Each row is a point. The points of each table are mixes of a few directions, plus a little noise. How many directions does each table use, and how many do they share? Where both have some left over, give the other angles between the two spaces (their principal angles), to ten degrees, smallest first.

First (6 x 2):
[[42, -48],
[57, -66],
[14, -17],
[-42, 48],
[-27, 31],
[-45, 51]]
Second (7 x 2):
[[0, 0],
[28, -31],
[-62, 70],
[30, -33],
[-58, 65],
[51, -59],
[11, -13]]
Directions: first 1, second 1, shared 1

First (7 x 4):
[[14, -80, 40, 0],
[-11, -19, -17, 8],
[-12, 4, -23, 6],
[5, 20, 6, -5],
[4, 77, -7, -9],
[9, -95, 34, 4],
[-9, 93, -33, -4]]
Second (5 x 4):
[[42, 25, -19, -23],
[14, -23, 13, -32],
[-85, 1, 80, 11],
[-1, 8, -50, 54],
[30, -11, -25, -10]]
Directions: first 2, second 3, shared 1; angles 40

First (10 x 9):
[[-36, -21, -17, 10, 13, -24, -2, -28, -9],
[19, -73, 13, -4, 34, -38, -7, -43, -26],
[-11, 11, -6, 3, -5, 3, 1, 4, 4],
[91, 90, 40, -26, -52, 84, 8, 95, 37],
[39, -43, 22, -10, 18, -13, -4, -15, -14],
[-68, 17, -34, 18, -3, -11, 2, -13, 4],
[-8, -28, -3, 3, 14, -19, -2, -22, -11],
[-7, 62, -7, 1, -30, 35, 6, 40, 23],
[-10, -9, -5, 3, 5, -9, -1, -10, -4],
[-8, -8, -4, 2, 5, -7, -1, -8, -3]]
Second (9 x 9):
[[4, -60, 25, 19, 33, -3, 10, -37, -1],
[-1, 36, -28, -26, -23, -5, -17, 33, 7],
[-23, -18, 29, 14, 13, 60, 15, -19, 18],
[-19, -56, -2, -44, 20, 35, -27, -15, 15],
[-25, -25, 13, -27, 9, 55, -10, -19, 4],
[-7, -12, -12, -21, 2, 11, -15, 10, 17],
[23, 47, -13, 17, -20, -53, 9, 16, -26],
[36, 92, 2, 47, -36, -75, 34, 6, -67],
[11, -3, -14, 21, 3, -26, 2, 25, 33]]
Directions: first 2, second 4, shared 1; angles 90

First (11 x 12):
[[2, -15, 1, -57, -34, -44, -18, -45, 30, -17, 17, 0],
[24, 2, -5, 64, 37, 74, 10, 28, -10, 37, 2, 46],
[7, -21, -47, -28, -11, 23, 4, -23, 40, 45, 3, 61],
[-59, 28, -23, 18, -3, -20, 46, 36, -26, -4, -57, -64],
[-68, 21, -30, -38, -20, -64, 31, 28, -21, -21, -53, -77],
[66, -15, 50, 41, 20, 48, -36, -25, 9, 0, 54, 53],
[30, 8, 85, 19, 1, -31, -37, -21, -21, -66, 39, -45],
[-30, 16, -35, 0, 33, 8, 15, 80, -43, 12, -35, -21],
[65, -31, 6, -49, 35, 23, -69, 26, -6, 9, 61, 73],
[-16, 10, 6, 48, -18, 12, 35, -34, 17, 6, -19, -13],
[-22, -2, -9, -19, -40, -30, 19, -49, 32, -3, -13, -15]]
Second (10 x 12):
[[-26, 20, 40, -29, 1, -64, -29, 25, -33, -46, 3, -85],
[-18, 1, -16, -56, -7, -50, -4, 26, -23, -32, -14, -29],
[-15, -2, -16, -95, 18, -57, -48, 66, -37, -20, 8, -32],
[-20, 10, 13, -24, -9, -47, -3, 11, -20, -37, -9, -51],
[29, -8, 7, 29, 30, 63, -30, 4, 19, 57, 33, 51],
[27, -9, 0, 27, 25, 59, -21, 0, 20, 53, 27, 53],
[2, -6, -29, 58, -43, 28, 85, -68, 32, -7, -41, 39],
[-5, -15, -64, 1, -46, -1, 85, -42, 18, -19, -53, 43],
[5, 6, 22, 61, -11, 27, 25, -40, 19, 5, -3, 4],
[21, 4, 43, 28, 41, 43, -60, 17, 5, 45, 48, 8]]
Directions: first 4, second 3, shared 2; angles 40

First (10 x 20):
[[-41, -25, -29, 1, 15, -45, 43, -16, 2, -6, -6, -13, 21, -18, 12, 18, 1, -22, -47, -9],
[10, 11, 11, -7, -2, 22, -14, 5, 3, -16, -3, 0, -18, 18, -23, -10, 15, 1, 7, -1],
[17, -10, 15, -5, 5, 2, 0, 5, -15, 8, 13, -4, 14, 13, -4, 0, 1, 19, 11, 1],
[-51, -10, -41, 8, 4, -41, 37, -19, 18, -5, -19, -7, 5, -34, 21, 16, -6, -37, -49, -8],
[-28, -19, 34, 19, 56, -21, -46, 7, -31, -73, 26, 95, 28, -2, -1, 1, 20, -24, 18, -18],
[47, 11, 24, -19, -15, 40, -10, 12, -5, 14, 6, -30, -16, 38, -31, -15, 11, 35, 25, 8],
[31, 14, 26, 7, -6, 25, -40, 14, -9, 11, 12, 26, -2, 3, 7, -9, -11, 19, 46, 8],
[-7, 15, -12, -5, -12, 12, 5, -4, 19, -9, -17, -15, -26, 3, -13, -5, 8, -13, -14, -1],
[-15, -11, -28, 8, -9, -30, 31, -11, 5, 38, -5, -18, 19, -31, 36, 16, -27, -3, -18, 4],
[37, 24, 1, -8, -35, 35, -5, 6, 13, 39, -8, -35, -24, 9, -4, -10, -12, 24, 21, 14]]
Second (11 x 20):
[[-12, 5, -10, 5, -4, 2, 11, -6, -8, 2, 2, 17, 15, -4, -15, -21, 0, 3, -1, 16],
[-24, 10, -21, 10, -8, 4, 22, -11, -15, 4, 5, 33, 30, -7, -29, -41, 0, 6, -1, 33],
[-46, 20, -40, 20, -15, 8, 43, -21, -29, 7, 9, 63, 58, -14, -56, -78, 0, 11, -2, 62],
[46, -20, 39, -19, 15, -8, -43, 21, 29, -7, -9, -64, -58, 14, 55, 78, 0, -11, 2, -62],
[3, -1, 3, -1, 1, -1, -3, 2, 2, 0, 0, -4, -4, 1, 4, 5, 0, -1, 0, -4],
[47, -20, 41, -20, 16, -8, -44, 21, 29, -7, -10, -66, -60, 15, 57, 80, 0, -11, 3, -64],
[1, -1, 1, -1, 0, 0, -1, 1, 1, 0, 0, -2, -2, 0, 1, 2, 0, 0, 0, -2],
[-15, 6, -13, 6, -5, 2, 14, -7, -9, 2, 3, 21, 19, -5, -18, -25, 0, 4, -1, 20],
[4, -2, 3, -1, 1, -1, -4, 2, 2, -1, -1, -5, -5, 1, 5, 7, 0, -1, 0, -5],
[15, -6, 13, -6, 5, -2, -14, 7, 9, -2, -3, -21, -19, 5, 18, 25, 0, -4, 1, -20],
[-19, 8, -16, 8, -6, 3, 18, -8, -12, 3, 4, 26, 24, -6, -23, -32, 0, 5, -1, 26]]
Directions: first 4, second 1, shared 0; angles 80

First (11 x 32):
[[-14, -4, -1, -22, 6, -2, 21, -44, -30, 59, -27, 21, -7, -41, -12, -30, 5, 53, 8, 34, -12, -17, -7, -12, 7, -9, -22, -89, -21, 53, -8, 10],
[1, -28, -37, 36, -6, 38, -11, -17, 33, -48, 56, 17, 1, 15, 38, -21, 44, -14, 19, -14, -76, -18, -33, -14, -8, 59, -3, 50, -36, -24, -25, 44],
[-21, -15, 7, -17, -21, 1, -9, 0, 28, -36, 24, -37, -6, -9, -28, 86, -42, -30, 13, -12, 72, 26, 31, -29, -15, -18, 9, 63, 39, 13, 79, -51],
[41, 24, 30, -17, 55, -36, -14, 54, 3, -5, -29, 17, 16, 57, 17, -42, -9, -21, -26, 12, 5, 11, 17, 62, -3, -15, -1, -5, 12, -26, -53, 6],
[1, -20, -28, 48, -21, -38, -4, 7, -47, 83, -57, -1, -42, 47, -31, 53, 11, 2, -74, 15, 60, 22, -14, -17, 22, -63, 1, -34, 27, 68, -34, 16],
[22, 12, 8, 17, 14, 7, -11, 34, 22, -84, 56, -20, 17, 26, 31, 52, -13, -58, 4, -1, 34, -5, 12, 2, 4, -8, 14, 95, 27, -35, 16, -21],
[-31, -57, -15, -39, -5, 5, -23, -29, 60, 2, -2, 8, -16, 8, -33, -4, -10, 6, 24, -18, -20, 39, 16, -10, -48, 41, -14, 12, -11, 26, 33, 0],
[-29, 34, -3, 9, -55, 36, 36, -33, -42, 44, -17, -7, 8, -89, -4, -68, 29, 65, 30, -36, -78, -35, -35, -17, 23, 38, 10, -74, -46, -42, 6, 15],
[34, 49, 9, 34, 20, 0, 21, 19, -52, 3, 3, 13, 17, -4, 45, -33, 25, 5, -17, 25, -18, -46, -24, 19, 42, -20, 4, -30, -11, -24, -58, 22],
[-21, 24, 38, -62, -1, -1, 21, -18, -8, 15, -17, -15, 14, -69, -29, -5, -43, 33, 36, 6, 29, 0, 31, -2, -5, -12, -3, -46, 8, 6, 60, -48],
[15, -19, -8, 12, 15, -10, -27, 31, 34, -32, 10, 2, -3, 60, 8, 13, 2, -41, -16, -12, 4, 23, 6, 18, -17, 9, 4, 58, 12, -15, -16, 9]]
Second (11 x 32):
[[-23, 21, -7, 38, 30, 30, -3, -27, -24, 6, 14, -5, 7, -6, 23, 5, 19, 13, 2, 23, 20, -47, -23, 8, -2, 0, -23, -29, -35, 27, -37, 12],
[-47, 36, 5, 33, 24, 40, 29, -37, -43, -8, 12, -22, 17, -42, -10, 8, 9, 25, 5, 17, 25, -52, -11, 3, -18, 24, -25, -38, -41, 22, -14, 0],
[-23, -24, -4, -1, -1, -11, -3, -22, -8, -22, -35, -16, 23, -13, -37, -3, 6, -7, -1, -15, 3, 11, 20, 4, -43, 32, -3, -32, -10, 12, 32, -51],
[17, -15, -8, -63, 9, -21, 23, 11, 49, 4, -27, 36, 11, 5, -44, -71, -6, 7, 30, -4, -63, 56, 34, 21, -30, 56, 7, -11, 14, -5, 14, 25],
[43, -55, -26, -6, 13, -48, -28, -1, 8, 15, -46, 45, 4, 48, 12, -54, 35, -11, -22, 12, -56, 25, -1, 14, -6, 3, 0, -45, 0, 20, -35, 0],
[-7, 29, 29, 48, -20, 18, 57, 9, -91, 4, 37, -11, -34, -30, 13, 34, -2, 28, -66, 18, 9, -60, -37, -33, 45, -30, -10, 18, -20, -20, -43, 44],
[19, -21, 0, -46, -21, -21, -23, 27, 61, -7, -8, 2, -3, 20, -16, 2, -25, -24, 24, -30, -6, 58, 28, 2, -7, 0, 24, 44, 40, -23, 47, -18],
[48, -15, 1, -47, -36, -42, -9, 31, 30, 6, -23, 13, 3, 2, -4, -12, -16, -18, 17, -16, -21, 52, 23, -8, 26, -26, 37, 13, 54, -25, 47, -28],
[-38, 51, 2, -24, 24, 46, 15, -15, 40, -5, 24, -16, 22, -35, -19, -4, -20, 13, 67, 0, 24, -3, 17, 18, -24, 37, -6, 4, -6, 7, 28, 8],
[-64, 25, 31, 86, 1, 66, 22, 1, -67, -18, 82, -46, -57, 4, 20, 94, -12, 16, -77, -1, 65, -80, -52, -27, 7, -17, -39, 83, -53, -14, -62, 61],
[74, -32, -23, -19, -23, -55, -79, 23, 43, 22, -29, 21, 8, 45, 61, 2, 11, -42, 21, -4, 0, 39, 1, -2, 51, -79, 40, -7, 58, -2, 24, -54]]
Directions: first 6, second 6, shared 2; angles 30, 60, 70, 70

First (10 x 32):
[[-16, -2, 0, 10, -21, -8, 0, 12, -8, 6, -30, -13, -3, 5, -29, 7, -7, -1, -24, 7, 0, 19, 5, 6, 35, 25, -20, 1, 7, -10, 22, -15],
[5, 9, -24, -26, -16, 22, 29, 64, 36, 18, 5, -4, -14, 13, 55, -27, 12, -18, -20, 27, 4, 12, 24, -33, -44, -16, -16, 6, -23, 28, -27, -94],
[36, 4, -2, 25, 25, 8, -20, -44, -31, -15, 25, 9, -3, -9, 7, -1, -7, 10, -1, -38, -1, -30, -30, 23, -20, -4, 6, 13, 14, -1, 2, 64],
[18, 7, -13, -3, 7, 14, 7, 22, 10, 6, 19, 12, -5, 10, 35, -13, -2, -3, 2, -12, 5, -12, 3, -26, -37, -11, 2, 13, -7, 19, -19, -27],
[-46, -7, 23, -22, -12, -24, 8, 15, 24, 9, -20, 3, 16, 2, -31, 17, 1, -1, 36, 25, 2, 19, 23, -22, 40, 4, 17, -19, -3, -8, 2, -17],
[37, 6, -2, -8, 39, 16, -3, -23, 8, -9, 53, 25, 4, -8, 53, -13, 6, 3, 35, -25, 3, -43, -15, -13, -65, -37, 32, 6, -7, 22, -36, 33],
[30, 1, -20, -8, 11, 25, 1, -26, -2, -19, 19, -28, -11, -24, 40, -25, 30, -6, -31, 32, -9, -3, -18, 58, -42, -33, -13, -12, -13, 2, -14, 10],
[33, 3, -4, 12, 26, 11, -13, -33, -17, -14, 27, 6, -1, -10, 20, -5, 2, 6, 4, -22, -1, -26, -21, 19, -29, -13, 9, 7, 4, 3, -7, 44],
[-30, -6, 9, 20, -29, -21, -6, 1, -21, 4, -48, -18, 0, 7, -64, 19, -14, 3, -26, 5, -4, 29, 4, 17, 70, 42, -24, -1, 17, -26, 42, 1],
[-65, -12, 34, 4, -29, -42, -1, 14, 0, 16, -53, 4, 19, 14, -86, 39, -22, 8, 26, 1, 3, 31, 23, -28, 95, 44, 7, -13, 15, -26, 36, -1]]
Second (8 x 32):
[[-9, -6, -9, -22, 8, -30, -2, 45, -18, -10, 16, 21, -40, 31, -42, 18, -29, -56, -48, 2, -46, 37, 1, 23, 26, -14, 34, 14, 21, -13, -1, 8],
[6, 3, 3, 22, -28, 28, -2, -21, 3, 11, -8, -5, 26, -19, 41, -38, -7, 36, 28, -2, 35, -19, -16, 12, -17, -7, -34, -17, -1, -10, -9, 6],
[19, 6, 13, -2, 37, -18, 12, -37, 1, -22, 2, -2, -13, -5, -7, 31, 30, -6, -17, -18, -25, -8, 25, -22, 5, 2, 16, 21, -11, 25, 31, 5],
[-26, -31, 3, -21, -28, 11, -1, 17, 6, 36, -6, -18, 21, -16, -8, 9, 9, 7, 27, 23, 19, 0, -24, -33, -23, 53, 8, -12, -9, -6, -31, -38],
[4, 6, -62, 27, 14, 40, -15, 27, 33, -3, -8, 2, 7, 19, -5, -32, -30, 19, -5, 20, 25, 23, 12, 29, -6, -39, -12, -6, -30, 17, -15, 42],
[18, -9, 62, -16, 13, -42, 32, -71, -31, -18, 6, -4, -19, -26, 15, 42, 46, -20, -20, -40, -44, -28, 5, -36, 4, 32, 21, 23, 15, 1, 40, -17],
[-11, -17, -32, 21, -41, 51, -7, 9, 15, 28, -12, -11, 29, -10, 31, -55, -32, 34, 26, 22, 48, 3, -32, 22, -28, -2, -30, -26, -15, -16, -38, 12],
[1, 44, 23, -10, 22, -41, -19, 31, -13, -19, 12, 17, -10, 22, -21, 26, 7, -11, 10, -8, -13, -9, 28, 6, 39, -28, 1, 3, 27, 1, 23, -16]]
Directions: first 4, second 5, shared 0; angles 40, 70, 70, 90
